Every row gives one point. Each copy is the shape, with its points in the same order, stretched, turned, moved and blurred by noise. Say if it was mirrored as well.

Shape, 8 rows:
[[ 14  30 -14]
 [-38 -42 -14]
 [ 27  29   5]
 [ -7 -20 -17]
 [  2  24  -4]
 [ 14  21 -33]
 [ -2 -44  17]
 [  6 -40   3]]
Copy 1, 8 rows:
[[ -8  34 -20]
 [-30 -30  34]
 [ 12  25 -27]
 [-29 -18   3]
 [  1  27  -7]
 [-27  27 -16]
 [-15 -43   5]
 [-32 -34  -2]]
Copy 1 is: only turned
Copy 2:
[[  6  34  20]
 [-66 -29 -53]
 [ 31  24  23]
 [-30  -3 -37]
 [  5  16  24]
 [-14  37  -2]
 [ -5 -33 -50]
 [-14 -23 -57]]
Copy 2 is: only turned

Shape, 7 rows:
[[ 27 -33  27  36]
 [-26   9 -36   9]
 [ 36 -29 -28 -17]
 [ 10  13  -3  -6]
 [-48 -14   1   3]
 [-14  -5  47  25]
 [ 23  25 -40  15]]
Copy 1:
[[  0   4  46 -16]
 [  1  56 -32  -6]
 [-46  10   4   3]
 [ -7  -7 -21  -5]
 [ 18  38  12  23]
 [ 30  -9  34  -1]
 [-14  32 -49 -34]]
Copy 1 is: mirrored
Copy 2, 7 rows:
[[ 41  -3 -34  28]
 [-56 -15   2   4]
 [ 35 -63  -1  11]
 [ -4  -7  -8 -13]
 [-34  28  24  44]
 [  7  54 -13  28]
 [-28 -43 -29 -38]]
Copy 2 is: only turned
Copy 3 (7 x 4):
[[-28   8  25 -50]
 [ 22 -26   2  24]
 [-43  25  -5   7]
 [  2   8 -13  -5]
 [ 33 -13  49  -2]
 [ 14   4  32 -49]
 [-12 -26 -44  17]]
Copy 3 is: only turned
Copy 4:
[[ 50  13  -8 -42]
 [-11 -28  20  24]
 [  9  47  34   8]
 [ -6   9  -6  15]
 [-17 -22  -4 -19]
 [ 15 -19 -36 -42]
 [ 22  -3  23  46]]
Copy 4 is: mirrored

Shape (11 x 6):
[[ -5   6   2   9  -7 -12]
 [-33 -11  -2 -30  27  45]
 [ 23 -19 -29  30  -6 -10]
 [  9 -15  40  37 -30  46]
 [  4  -8 -12  39 -27  34]
 [ 22 -25 -22 -21 -32  21]
 [-18 -10 -14  25   9 -25]
 [ -8  -9  16 -65 -36 -19]
 [ 21 -23  32  -6 -28 -41]
 [  6   5 -41  -9  57   2]
 [  2  31   4   2  24   6]]
Copy 1, 11 rows:
[[ -9   6   9  17  30   5]
 [-25  13   6 -25 -17 -40]
 [ 11  37  31  23  60   2]
 [ 36 -31  31   4  23 -42]
 [  8  -4  32  -1  58 -31]
 [ 19  33 -15 -17  33 -20]
 [-18  27  19  48  39   4]
 [  7  10 -64  13   1  12]
 [ 40  12 -17  51  28  21]
 [-48  45  40 -19   4  14]
 [-23  -7  31 -20   5  10]]
Copy 1 is: only turned
Copy 2:
[[ 15   1 -23  -9   2  16]
 [ -4  28  35  22  12   0]
 [ -8 -29 -10 -67  -9  17]
 [-23   2 -56 -31  87 -11]
 [-24  14 -28 -50  19   8]
 [-26 -15   2 -20 -18 -14]
 [  3  -9  -4 -25   2  47]
 [-12 -13 -11  60 -21  -5]
 [ -4 -53 -41  -7  29  11]
 [ 29 -18  62 -33 -36   6]
 [ 36   7  10   0   9  -7]]
Copy 2 is: mirrored

Shape, 14 rows:
[[  6  -9  -3  -6  17  30  38 -26]
 [-27 -38   1 -19 -59   9 -13   7]
 [-54  35 -22  17  -2 -42  35 -20]
 [ 18  38  21 -45   2 -15  12 -40]
 [  8 -23 -19  13  25  25  35 -17]
 [ 14  -6  29 -17 -31  40  55 -12]
 [-52 -28   6 -38  17 -18  -8  12]
 [ 19  -4 -26   4 -22  -3  10 -33]
 [  9   0  -7 -12 -27  18   3  29]
 [ 13  24 -45  -7  29  21  -6  19]
 [ 20  44  15   2 -43 -45  15   2]
 [ 11 -25 -23   5  -3   3 -27 -19]
 [ 11  10  31 -30   6 -31 -20  25]
 [-48  39  33   9  -9  26 -21   0]]
Copy 1:
[[-25  27 -31 -51  27  19   4 -26]
 [ 23  11  38  31  -4  19  27 -12]
 [-77  32  10 -31 -63 -17  15  39]
 [ 35  23 -37 -45 -34 -21  46   7]
 [-42  33 -24 -41  31  13 -24 -28]
 [  3  37 -52  -7  21  23  60 -39]
 [  2  -7  61 -21  13 -18  31  61]
 [ -6  50 -24 -23 -17  -3 -16 -36]
 [ 18 -15 -30  18  -1  23  12   6]
 [ -3 -30 -31 -29  -9  42 -42  24]
 [ -2   5 -43  24 -64 -37  27  13]
 [ 13  12   6 -17 -11   0 -46 -31]
 [ 37 -40   1   0  -8 -46  21  33]
 [ 11 -43  12 -18 -69  22  35 -10]]
Copy 1 is: mirrored
Copy 2, 14 rows:
[[ 35  24 -12  -8  13  24  19  -3]
 [ -6  31  -5  32  55  33 -21  25]
 [ 14  42  -5  33  23  -2  47 -37]
 [ 25  25 -35  26 -24   9   3  28]
 [ 32  11  -3 -22  20   7  18 -17]
 [ 12  61 -18  -1   6  66   9  29]
 [ 33  33  -6  24  32  -9 -39 -13]
 [  8  -2 -16   5  18   6  20  14]
 [-10  16 -25   1  11  19 -19  -1]
 [ 14 -20 -35 -10  -6 -10  -3 -38]
 [-34  24 -14  19 -29 -11   6  20]
 [ 11 -32  -3   6  25  -9   1   6]
 [ -9   4  -7  10 -28 -29 -45   9]
 [ 13  24  27  50  16  62  14 -29]]
Copy 2 is: mirrored
